Rows are points. Each copy is the shape, with its points in the same order, stretched, turned, moved and blurred by noise. Is it also mirrored, or only turned?
In the rows, 128 means zero.

Shape (7 x 2)
[[131 162]
 [143 103]
 [ 89  99]
 [160 130]
 [ 75 125]
 [ 78  97]
 [141 107]]
Copy 1 (7 x 2)
[[131 104]
 [137 147]
 [ 94 146]
 [151 128]
 [ 88 128]
 [ 86 148]
 [137 143]]
Copy 1 is: mirrored
Copy 2 (7 x 2)
[[100 127]
 [157 117]
 [167 169]
 [130  96]
 [139 179]
 [168 183]
 [151 121]]
Copy 2 is: mirrored

Shape (9 x 3)
[[209 111 154]
 [ 96 154 124]
 [109 143 183]
 [ 99 135 131]
 [ 97 131 134]
 [107 121 161]
 [142  84 133]
 [ 96 122 126]
 [112  97 136]]
Copy 1 (9 x 3)
[[ 58 129 197]
 [190 127 139]
 [163 178 142]
 [167 133 129]
 [161 139 123]
 [147 163 130]
 [ 83 134 134]
 [155 131 122]
 [118 144 113]]
Copy 1 is: only turned
Copy 2 (9 x 3)
[[ 49  94 147]
 [143 118 109]
 [111 151 119]
 [139 122 132]
 [137 125 136]
 [120 137 147]
 [106 103 189]
 [143 119 148]
 [125 116 176]]
Copy 2 is: mirrored

Shape (10 x 4)
[[129 169 181 111]
 [157 122  66 156]
 [111 145  84  80]
 [149 141 130 139]
 [131 109 160 127]
 [142 122 119 143]
 [ 86 116 107 129]
 [130 134 141 128]
 [108  61 122 105]
 [121 132 151 123]]
Copy 1 (10 x 4)
[[115  70 166 105]
 [131 176  77 150]
 [102 167 113  66]
 [122 117 125 140]
 [126 124 175 135]
 [132 145 126 143]
 [172 170 158  96]
 [129 120 152 125]
 [124 191 177 118]
 [133 118 167 118]]
Copy 1 is: only turned
Copy 2 (10 x 4)
[[148 169 171  55]
 [104  54 109 162]
 [110 197  70 138]
 [119 106 151 105]
 [140 137 173 136]
 [129  95 139 132]
 [173 143  84 158]
 [144 133 151 110]
 [129 163 141 214]
 [148 150 145 119]]
Copy 2 is: only turned
Copy 3 (10 x 4)
[[154 102 160 135]
 [105 175 115 155]
 [126 110  95 179]
 [129 143 144 140]
 [141 120 131  99]
 [123 145 131 131]
 [104  99 107 136]
 [131 122 139 127]
 [132 116  76  93]
 [134 111 132 124]]
Copy 3 is: mirrored

Shape (10 x 6)
[[ 90 141 142 128 140 127]
 [121 112 100 134 144 105]
 [141  94 154 129  96 151]
 [147 118 127 108  86 136]
 [ 72  98  92 132 132 114]
 [137 112 188 134 111 136]
 [ 72 149 136 167 128 118]
 [119 115 134 116 123 156]
 [137 134 176  62 130 133]
 [ 87 134 133 154 175 152]]
Copy 1 (10 x 6)
[[126 121 177 109 114 106]
 [ 99 167 162 158  98 152]
 [139  77 137 155  93 137]
 [105  78 110 157 111 165]
 [ 68 155 196 137  48 129]
 [176  86 159 138 126 132]
 [135 149 193  83  95 123]
 [116  87 140 136 101 109]
 [126  49 136 152 175 112]
 [144 150 183  99 102  67]]
Copy 1 is: mirrored
Copy 2 (10 x 6)
[[111 157 137 126 110 119]
 [114 105 132 119 164 109]
 [173 137 145 114  69 130]
 [166 131 136 123  99 177]
 [ 97 124 165 108 180 107]
 [175 150 131 146  47 114]
 [ 89 122 147 145  95 100]
 [137 160 144  94  99 139]
 [176 219 114 138 106 175]
 [ 77 155 136  81  99  75]]
Copy 2 is: mirrored
Copy 3 (10 x 6)
[[ 93 111 119 114 136 127]
 [143 109 127 129 105  90]
 [101 168 147 153 130 148]
 [119 151 125 155  98 143]
 [103 110 121 152  95  76]
 [101 165 131 133 171 159]
 [ 90 124 107  78 129 108]
 [ 93 130 143 139 125 142]
 [ 94 115 119 160 163 178]
 [ 95 102 151  91 153 125]]
Copy 3 is: mirrored
Copy 4 (10 x 6)
[[100 144 133 119 113 137]
 [128 108 131 114 132 130]
 [159 179 128 128 138 117]
 [171 147 133 140 126 141]
 [124 121 159  88 115 123]
 [141 190 104 120 143 136]
 [ 95 146 115  99  88 120]
 [136 156 149 136 125 119]
 [137 170 137 154 150 176]
 [ 77 145 127 127 120 109]]
Copy 4 is: only turned

Shape (11 x 6)
[[107 156 146 147 181 128]
 [102  92 122  86 129 156]
 [109 141 127 112 133 122]
 [135 116 105  82 113 155]
 [121 118 142  79 144  72]
 [111 110  81 119 137 132]
 [120 161 170 126  83  84]
 [105 117 130 144 113 141]
 [145 124 164  94 157 181]
 [ 93 142 146 137 103 133]
 [127  95 120  99 113  82]]
Copy 1 (11 x 6)
[[ 88  86 134 182 193 107]
 [158 107 119 151 142 145]
 [124 122 136 160 156 119]
 [151 134 102 130 120 167]
 [158 130 123 163 140  66]
 [139 137  95 144 166 144]
 [137 144 197 110 129 106]
 [133 110 142 119 160 155]
 [118  81 109 168 123 151]
 [128 113 180 133 156 145]
 [171 155 108 121 138  97]]
Copy 1 is: only turned
Copy 2 (11 x 6)
[[135  83 128 113 163 159]
 [109 150 103 114  62 106]
 [138 130 142 137 100 141]
 [116 179 135 103  47  95]
 [150  80 185 154  94 128]
 [128 148 109 106 104  83]
 [125 144 185 218 102 197]
 [ 94 160 100 154 119 132]
 [ 91 132 132  80  74 130]
 [113 159 117 174 104 172]
 [120 122 155 168  94  98]]
Copy 2 is: mirrored
Copy 3 (11 x 6)
[[175  93 168 122 129 139]
 [129  84  56 123 153 149]
 [153 108 127 144 137 139]
 [124  91  63 152 126 143]
 [154 115 105 113 156  85]
 [111  84 121 157 152 145]
 [166 175 164 124 111 121]
 [127 123 139 123 130 160]
 [172  74  52 100  99 132]
 [155 136 148 135 129 163]
 [113 127 110 119 156  99]]
Copy 3 is: only turned
Copy 4 (11 x 6)
[[184 104 146  98  98  91]
 [142 164 120 139 157 149]
 [129 140 131 121 119 117]
 [ 97 155 117 129 161 128]
 [118 105 106 155  95 137]
 [142 154  85 110 140 138]
 [ 72 149 179 133  75 132]
 [133 159 149 106 120 149]
 [136  99 168 131 153 109]
 [125 177 162 117 108 139]
 [ 96 128 103 142 109 165]]
Copy 4 is: only turned

Shape (13 x 8)
[[147 110 112 130 147 151  89 138]
 [120 138 114 146 143 147 156 165]
 [107 167 138 109 140 121 100 103]
 [157 147 112 100  94 116 172 112]
 [141 142 188 124  67 127 152 149]
 [137 107  98 191 135 157 104 116]
 [166 125 137 100  90 107 193 120]
 [117 126  79 144 132 181 131 104]
 [114 118 117  85  98 122 151 126]
 [116 127 145 100 100  85 174 120]
 [ 80 117 100 129 142 158  93 121]
 [ 86 139  78 141 130 122  76 130]
 [141 149 123 101  75 121 167 151]]
Copy 1 (13 x 8)
[[136 109 148 115 124 102 135 139]
 [100 111 118 156 110 132 113 121]
 [155 139 136 109 138 150 117 105]
 [110 101 123 100 136 107  82  70]
 [ 34 135 118 109 137 157  85 129]
 [143  87 164 120  72 126 119 118]
 [ 74  87 108 104 142 118  88  73]
 [159  90 182 150 103 125 108  80]
 [108 125 147 120 139 116 121  57]
 [ 93 121 110 112 129 142 112  52]
 [156 127 180 146 105 133 139  86]
 [182 153 169 117  87 108 131  84]
 [ 78 131 119 115 137 107  86  93]]
Copy 1 is: only turned
Copy 2 (13 x 8)
[[ 89 133 144 141 127 134 110 114]
 [ 99 162 134 120 127 113 151 109]
 [112 140 161 139 104 135 132 153]
 [148 112 112  93 150 137 166 141]
 [183 112 132 111 150 108 159 120]
 [ 97 168 120 143 142 136  95 121]
 [159  92  95  82 148 119 172 132]
 [ 90 176 133 123 114 164 114 117]
 [137 110 114 116 114 140 169 123]
 [157 103 101 112 124 112 183 144]
 [ 95 165 145 156  92 148 118 116]
 [ 94 155 140 173 122 153 136 129]
 [152 109 112 107 151 131 182 117]]
Copy 2 is: only turned
Copy 3 (13 x 8)
[[112 112  87 128 137  90 107 105]
 [115 109 110 143 109 154 119 117]
 [105 136 113  78 147 148 103 142]
 [145 159 172 124 128 157 159 149]
 [175 150 196 181 192 160 153 162]
 [114  91 106 145  97 100 122 154]
 [185 174 187 140 151 164 165 143]
 [ 87 136 107 135  73 119 100 138]
 [144 151 174  84 137 150 110 119]
 [180 149 191  84 148 177 133 144]
 [ 88 112 105  76  98 117  58 118]
 [ 79  61 110  57 106 109 106 122]
 [148 137 186 136 144 156 162 134]]
Copy 3 is: mirrored
Copy 4 (13 x 8)
[[135 118 100 114 124 102  91  98]
 [133 155 139 107 158 146 104 100]
 [151 128 155 138  76 114 127 159]
 [122 150 155 142 120  85 168  99]
 [133 158 158 219 121  90 114 141]
 [124  85 109 121 168 117 111 116]
 [106 165 131 175 126  91 166 109]
 [119 108 148  68 160  93 125 116]
 [142 166 130 130 126  72 149 136]
 [131 173 125 179 105 109 165 153]
 [146 122 128  88 133  95 102 158]
 [181 109 135 100 136 109 132 155]
 [146 164 162 157 142  78 152 108]]
Copy 4 is: only turned

Shape (15 x 9)
[[149 156 162 103 116  68 124 132  97]
 [ 91  95  87 113 118 159  79 101  95]
 [111 125 146 118  97 124 164  96  84]
 [ 84 141 113 153 158 189 127 112 124]
 [123 144 101  78  87 119 149 119  96]
 [162 161 126  86  99  73 143 104  96]
 [149 119 105 136 165 169 126 147 125]
 [137 137 163  49 131  87 151  96 102]
 [148  91 125 114 133 145 132 200 120]
 [128 165 153  73  87 104 133 115 131]
 [135  87  79 141 113 156 134 106 120]
 [ 89  95 112 144 161 180 113 100 169]
 [140 115 120 128 167 125 151 174 107]
 [ 71  94  80 149 125 140 119 112 140]
 [150 130 149 104  72 111 129  97  91]]
Copy 1 (15 x 9)
[[172 155 110 133 153 172 112  99 111]
 [107 136 156 183 101 142  81 175 129]
 [174 141 105 157 105 127 125 108 136]
 [ 96 102 127 148 120  95 128 175 109]
 [148 158 107 149 120 128  77  89 126]
 [170 184  94 147 147 154 112  62 109]
 [ 96 133 123 140 167 118 128 145 146]
 [180 196  78 130 130 159 103 134 103]
 [114 133 140 114 157 146  93 138 188]
 [145 167  94 120 115 163  98 103 100]
 [101 154 152 162 119 113 132 109 161]
 [ 65 143 161 125  97 116 140 200 122]
 [134 139 133 118 168 121 109 138 159]
 [ 91 141 197 134  82 117 105 162 136]
 [164 155  95 165 124 164 125  78 130]]
Copy 1 is: mirrored
Copy 2 (15 x 9)
[[124 113  54 105 124 138 123 151 143]
 [157 103 154 161 125 123 115 133 159]
 [130 106  96 126 117 117 144  88 127]
 [153 124 168  95 136 129 130 120 128]
 [145  72  84 133 174 115 114 107 142]
 [153  89  39 119 156 125 113 127 133]
 [163 107 133 110 154 117 149 159 109]
 [156 101  61  75 120  99  94 134 145]
 [118  83 136 116 148 101 167 182 126]
 [116 115  65  99 162 117 116 117 151]
 [152 100 145 166 150 106 145 121 105]
 [134 155 181 107 127 101 110 134 120]
 [144  90 114  92 124 130 141 179 113]
 [123 112 168 134 132 129 104 121 116]
 [131 118  64 156 141 112 153  99 143]]
Copy 2 is: only turned
Copy 3 (15 x 9)
[[150 146 148 179 120 138 130 154 123]
 [ 85 151 153 124 134  98 188  93 120]
 [144 109 197 142 120 112 128 130 130]
 [129 115 134 117 131 114 127  73 138]
 [100 147 203 184 117 118 138 114 132]
 [123 146 173 206 107 119 131 141  99]
 [108 119 139 165 122 159 169  56 137]
 [156 168 176 186  63 104 135 138 130]
 [109 135 165 163 122 184 181  90 162]
 [113 131 159 163  95 110 116 161 150]
 [ 80 104 180 129 119 139 163  83 103]
 [107 104 127  79  96 114 135  83 137]
 [146 143 161 171 125 179 167  60 132]
 [ 94 124 171  83 127 142 138 100 118]
 [121 118 178 156 120 101 148 161 118]]
Copy 3 is: mirrored
Copy 4 (15 x 9)
[[122 132  80 121 128 116 136  81 109]
 [136 120 169 142 134 166  93 143 133]
 [147 117 148 127 141 140 163  91  98]
 [140 122 143 145 139 118 131 179 143]
 [104 149 133 128 146 168 171  97 109]
 [ 98 152 104 122 139 130 157  59 118]
 [146 164 109 165 152 129 118 158 140]
 [106 167 116 150 119 123 141  83  83]
 [169 161  93 169 145 168 125 151 108]
 [111 162 121  95 111 138 163 105 113]
 [156 144 160 153 146 161 128 118 146]
 [158 145 163 162 103 123 102 171 158]
 [142 141  81 192 152 134 131 131 112]
 [142 109 157 164 114 157 122 137 156]
 [148 137 142  96 135 146 145  80 108]]
Copy 4 is: mirrored

Shape (12 x 9)
[[155 121 112 119 157 218 110 113 104]
 [125 137 151 145 157 176 147 132 100]
 [109  27 154 131 147 130 155 109 143]
 [140 124 147 131 132 168 128 109 108]
 [186 122 145 131  78 124 147 105 150]
 [129 135  83 107 137 142 137 230 117]
 [132 132  98 145 165 121 135 119 170]
 [114 136 155 140 155 118 126 118 100]
 [104 138 120 125 134 138 156 117 107]
 [151 133 146 109 155 145 148 110 115]
 [103 120 153 129 156 131 158 118 153]
 [114 137 156 112 135 117  72 115 152]]
Copy 1 (12 x 9)
[[ 84 160 102 128 121 187 116 149 177]
 [124 155 110 122 162 153 125 161 152]
 [154 110 172 189 158 107 115 101 219]
 [132 134 112 143 144 161 144 143 161]
 [141 118 152 177 150 130 161  73 116]
 [ 85 172 198 127  90 102 137 181  98]
 [112 105 142 120 142  99  88 129 113]
 [160 125  97 116 148 114 126 164 138]
 [122 121 119 132 156 123 142 168 142]
 [143 133 119  95 135 128 148 131 142]
 [154 104 151 125 160 129 121 132 152]
 [165  81 118 124  92 149 126 156 121]]
Copy 1 is: only turned
Copy 2 (12 x 9)
[[140 170 182  87 145 139 206 202 111]
 [136 131 135  93 136 167 184 163  84]
 [119 141 101 190  87 147 235 191  99]
 [133 140 151 104 123 133 170 174  99]
 [141 108 147 177 139  88 100 142 119]
 [117 143 104 134 208 136 141  37 135]
 [106 119 114 169 152 166 147 152 176]
 [ 98 111 131 106 116 153 159 138 101]
 [133 158 120 119 126 177 143 125 125]
 [142 100 156 127 107 165 169 137 112]
 [142 110  92 144 107 183 171 156 142]
 [103 110 118 104 113 112 144 160 180]]
Copy 2 is: mirrored
Copy 3 (12 x 9)
[[110 120 159 145 162  95 181 106 103]
 [103 136 108 158 128 100 153 104 133]
 [174 158  72 121 190 110 139  95 105]
 [123 118 121 133 135  94 150 132 121]
 [157  68 142 109 130 144 144 164 131]
 [ 57 180 176 131 163 181 133 116 150]
 [106 114 140 153 117 146 121  92  95]
 [126 153 103 138 100 107 137 134 112]
 [109 162 141 117 124 119 137  78 133]
 [101 115 122 106 129 120 160 115 112]
 [113 129 100 135 127 112 112  86 119]
 [123 114 123 127 115 112  97 186  88]]
Copy 3 is: mirrored

Shape (15 x 11)
[[139 152 151 136 137 126 160 112  95 105 131]
 [139 100  99 114  80 130 145  77 105 110 147]
 [ 78 118  93 162  98 121 179 111 125 137 108]
 [ 76 114 157 160 132 126 103 146 155 175 136]
 [166 127 127 119 130 139 107 125 137 145 112]
 [150 119 111 115 135 170 176 143 163 114 166]
 [ 68 114 103 139 124 125 109 109 116 134 158]
 [ 97 120 177  91 141 128  96 142 124 162 109]
 [ 71 103 128  93 122 164 125 147  87 110  94]
 [129 185  97 114  95 133  99 127 101 166 142]
 [144 116 183 110 160 177 145 168  91 119 132]
 [156 164 162 111 112 171 134 145 149  95 179]
 [114 120 170 152 125 191 125 136 124  87 175]
 [151 158 122 105 144 193  90  80 154 155 153]
 [137 112 118 109 134 106 120 149 148 123 102]]
Copy 1 (15 x 11)
[[134 119 113 131 126 104 150  71 101 102 122]
 [ 94 152 126 109  81 167 135 126 145  90  71]
 [129 151  78 125 120 148  95 119  79  94 119]
 [185 122 126 100 133 127 129 168 134 143 155]
 [128 114 147 122  83 124 106 147 149 126  98]
 [150 133  89 146  45 113 163 123 113 122  74]
 [142 171 128  98 140 141 145 143 134 146 136]
 [179 113 170 113  93 138 133 137 153 140 153]
 [161 154 125 103  87 148 108 102 138 157 142]
 [ 60 157 125 128  99 106  99 166 169 103 151]
 [167  80 107 105  79 104 164  86 126 150 129]
 [143 130 104 139  70  93 155 112 171  91 109]
 [176 131 108  87 108  95 157 102 168 130 108]
 [151 174 161  83  47  77 112 178 164 118  82]
 [152 107 145 151 106 146 115 130 131 164 104]]
Copy 1 is: mirrored
Copy 2 (15 x 11)
[[101 120  83  89 117 153 126 143 148 132 133]
 [140 125 120 117 103 137 142 125 107 126  75]
 [179 111 145 108  98  74 129 137 142 172 110]
 [163  89 158 122 149  75 104 159  96 124 159]
 [131 104 141 125 153 152 126 103 103 124 134]
 [138 137 170 155 156 137 143 133 149 114 137]
 [156  98 140 119 106  72 117 134 105  96 121]
 [170 119 112 128 145 125  90 143  85 105 183]
 [176 174  87 120 126  79  99 131 106 121 152]
 [138 104 150 136 131 122  58  97 153 141  82]
 [115 169  59 115 184 124 119 168 114 110 159]
 [ 89 162 146 124 155 169  85 154 164 106 119]
 [ 90 159 108  84 154 100 115 178 127  97 122]
 [159  92 170  90 166 150 111 100 116  69 121]
 [133 118 145 164 120 139 134 105 105 132 164]]
Copy 2 is: only turned
Copy 3 (15 x 11)
[[148 151 165 134 118 150 139 134 176 112 120]
 [161 130 154 109 104 129 133 171 138 132  68]
 [182 140 122  71 141 145 118 127 166  77  84]
 [142 168  93  81 142 128 167 123 112  60 153]
 [ 99 143 123 139 133 125 118 135 103  94 117]
 [153  96 171 118 109 150  92 149 108  76 162]
 [182 126 113  92 160 127 169 129 156 126 117]
 [139 203 104 127 119 101 124 135 102  71 159]
 [178 160 130 112 127  66  94 130 159  98 135]
 [148 149 153 111 174 133 142  79 121 164 104]
 [131 136 175 148  81  92 126 123 134  66 173]
 [116 129 182 123  84 151 108 152 121 132 184]
 [134 113 164  94  98 108 172 153 165 112 175]
 [113 133 166 123 176 116 155 163  87 127 144]
 [137 143 100 134 111 128  79 136 117  74 134]]
Copy 3 is: only turned

Shape (15 x 12)
[[ 85 124 162 139 154 114 119 113  94 131 113 165]
 [155 159 118 184 112  80  99 110 157 148 126 120]
 [120 102 171 190 168  92 177 116 111 142 170 136]
 [114 122 110 155 138 128 131  94 114 162 100 169]
 [120 149 175 155 108 128 151 114 166  96 106 153]
 [135 128 151 161 176 146 111 151 149 159 168 123]
 [115 134  99 163 117  78 119 156 118 172 158 112]
 [140  71 127 127 149 142 107 117 141 136 155 121]
 [124 149 102 118 165 106 131 155 126 120 121 102]
 [137  94 146 129 152 128 109 172  97 148 113 166]
 [126 100 108 185 144 124 110 152 104 159 142  94]
 [116 159 130 122  91 164 131 104 122 150 136  84]
 [155 125  96 111 120 165 108  89 104 110 161 113]
 [ 96 128 154 103 126 127 149 114  94  86  89 127]
 [ 87 131 148 168 109 137 158 116 125 111 168 135]]
Copy 1 (15 x 12)
[[128 119 153 126  97 170 141 159 161  77 142 113]
 [148  38 115  87 133 143 128  69 123 116 110 143]
 [ 79 153 150  65 137 207 189 135 139 102  56 144]
 [130 113 171 116  80 147 111 141 128 102 168 130]
 [167 118  87  97 120 182 159 132 112 122 128 119]
 [ 82 149 167 128 142 165 160 103 169 156  96  87]
 [121  94 155  80 119 113 149  83 171 101 126 144]
 [ 71 152 159 135 162 149 114 139 152 140 118  97]
 [132 141 138 143 118 111 163  55 112 121 118 111]
 [ 69 149 143 163  85 141 121 141 180 111 161 115]
 [120 121 166 111 130 129 109 109 177 125  93 124]
 [179 111 137 132 117  85 162 149 131 152 151 105]
 [136 121 160 180 154 112 130 139 100 147 146 137]
 [169 140 111 148 104 125 148 155 106  86 142 118]
 [163 142 149  82 150 181 170 143 153 111 110 135]]
Copy 1 is: mirrored
Copy 2 (15 x 12)
[[120 130  98 100 186 132 143 148 133  73 151 138]
 [180 123 153  83 135 126 177 130 162 155 124 115]
 [ 97 107  83 107 215 112 185  68 164 134 145 129]
 [115  99 142 142 159 136 165 142 157  96 133 120]
 [137 132  97  88 170 175 160 104  74 127 141  80]
 [141 143 136 115 181 123 145  86 137 149  94 175]
 [141 109 157  83 116  88 150 116 173 124 145 170]
 [141 136 138 146 132 144 120 109 158 134 127 169]
 [144 164 118 129 110  97 122 115 134 107 108 118]
 [125 168 127 136 150 132 168 168 134  86 136 201]
 [152 111 146 138 141  76 162 103 156 128 154 178]
 [118 119 161 123 132 127  97 123 116 161 148 110]
 [141 169 188 171 126 157 107 111 167 133 145 107]
 [120 153  80 132 140 141 108 148  94  83 168  87]
 [111 123 127  97 180 153 139  61 110 108 164 111]]
Copy 2 is: mirrored
Copy 3 (15 x 12)
[[116 172 123 138 124 100 114  92 191 152 117 137]
 [208 105 141 121 118 150 126 103 107 125  79  77]
 [120 172 153  87  72 125  60 111 179 131 121  81]
 [119 143 136 114 136  92 139 103 143 101  95 134]
 [145 103  97 154 102 103  70 119 144 149 102 138]
 [147 134 145  78 117 149  98  91  94 163 121  86]
 [158 127 146 117  86 136 160 100 129 130 113  72]
 [128 128 140  87 150 172 117 123 137 137 126 127]
 [130 136 153 126 125 157 135 121 108 168  92 115]
 [133 154 131  93 148  92 141 132 159 171 136 117]
 [122 173 128  68 112 161 136 109 123 136  90  74]
 [139 153  96 150 115 163 138 112  95  84 123 121]
 [113 131 131 133 185 194 143 133 107  84 122 115]
 [ 96 171 102 171 132 127 110 138 183 149 108 160]
 [ 91 138  99 139  82 126  91 102 157 110 124 107]]
Copy 3 is: only turned
Copy 4 (15 x 12)
[[115 112  96 130  94 127 139 123 135  63 120 149]
 [124 161 119  86 186 149 117 174 188 121  89 148]
 [ 64  48 108 140 139 216 145 140 154 110 112 189]
 [124 153 123 137 136 152 130 113 156  71 132 155]
 [151 108 158  96 110 144  98  97 173 134 103 133]
 [114 102 143 147 129 152 165 193 181 140 146 170]
 [ 78 135  65 127 164 145 136 169 157 145 130 151]
 [137 109 137 188 153 136 135 163 152 122 140 145]
 [112 119 148  95 111 129 137 154 112 139 119 141]
 [145 100  84 132 132 126 188 131 135 113 155 144]
 [109 115  87 150 166 173 134 185 148 145 154 180]
 [ 94 136 139 141 126  77  78 166 172 143 134 174]
 [128 144 154 192 135  89 136 160 141 117 107 188]
 [127  99 130 109  86 100  96  96 102  96 105 142]
 [ 97  98 121 163 100 156 107 118 169 150 121 171]]
Copy 4 is: only turned

Shape (17 x 12)
[[160 106 121 145 123 119 130 133 114  93 126 126]
 [149 157 153 141 107 125 149 121 113 143 102 174]
 [197 138 152 145 117 128 130 120 138 147 119 113]
 [119 107 156 138 141 162 132 146 129 145 168 108]
 [124 100 151 143 137 113 148 135 103 118 148 116]
 [141 138  98 135 129 150 154 151 119 136 113 120]
 [124 120 128 101 134 128 133 157 144  91 102 104]
 [105 100 105 111 144 118 121 121 148 148 104 110]
 [101 149 136 113 132 132 144 116 118 114 184 110]
 [109 103 131  89  60 125 152 118 105 147 104 131]
 [121 166 137 141 101 142 155 129 109 148 115 106]
 [104 125 146 147 129 103 131 153 133 109 136 119]
 [125 180 127 147  15 183 151  77 117 150 120 135]
 [118 121 114 138 139 189 111  81 106  65 109 115]
 [169 132 153 102 144 109 155 149 193 147 114 120]
 [103 105 124  71 138 110  51 130 115 137 109 150]
 [112 111 146 138 116 116 149 146 135 128 184 135]]
Copy 1 (17 x 12)
[[109  94 133 104 113 141 117 119 160 142 165 112]
 [149  84 117 133 111 104 137 146  98  98 126 104]
 [118 111 118 147 151  80 103 100 142  76 144  90]
 [110 165 149 127 120 137  91 104  91 106 123 171]
 [101 137 123 124 107 139 115 129 117 161 160 155]
 [131  99 158 121 139 130  94 148 142 105 136 118]
 [136 110 176 147 134 138  98 122 172 171 135 140]
 [161 115 113 153 172 130 102 137 158 154 118 169]
 [ 82 162 145  80 106 102 106 124 109 169 120 180]
 [122  45 126 161 130  76 106 150 106 140 155 163]
 [115 112 151 142 107  93  81 152 125 103 121 124]
 [114 151 145 124  98 151 124 138 159 158 129 157]
 [ 71  36 140 121  80  61  70 147  96  65  98 104]
 [120  78 150  92  78 183  70 104 121 174 115 110]
 [137 129 137 186 203  91 121 105 149 118 119 133]
 [223 121 108 104 126 117 150 116 148 151 124 196]
 [ 81 154 136 100 107 128 133 129 111 141 140 180]]
Copy 1 is: mirrored
Copy 2 (17 x 12)
[[133 130 146 127 145  92 116  76 114 136 122 117]
 [151  86 110  87 117 103 169 106 152 159  96 121]
 [155 121 147 111 165 127 170  78 170 168 118 149]
 [159 145 131 138 122 146 123 140 190 119 135 115]
 [143 124 108 131 133 115 101  91 150 128 141 116]
 [155 151 130 105  99 138 130 114 117 138  94 134]
 [147 144 108 142 153 123 135 119  96  96 112 108]
 [117 112 118 154 116 156 112 134 127 132  97 167]
 [134 161 103 117 135 122 140 157 151 147 153 112]
 [146  75 118  72 143 128 119 139 133 105 135 153]
 [154 127 106  77 117 164 150 124 146 152 110 121]
 [150 111  97 149 131 123 129 107 120 134 136  93]
 [118  83 165   7 120 161 201 153 173 174 130 125]
 [ 61 157 154 107 127 127 124 131 147 112  59 104]
 [166 121 103 152 152 130 193  99 141 138 148 159]
 [144  96 114 165 168 103  83 198 136 108  42 131]
 [161 115 119 139 117 105 133 120 150 139 180 109]]
Copy 2 is: mirrored
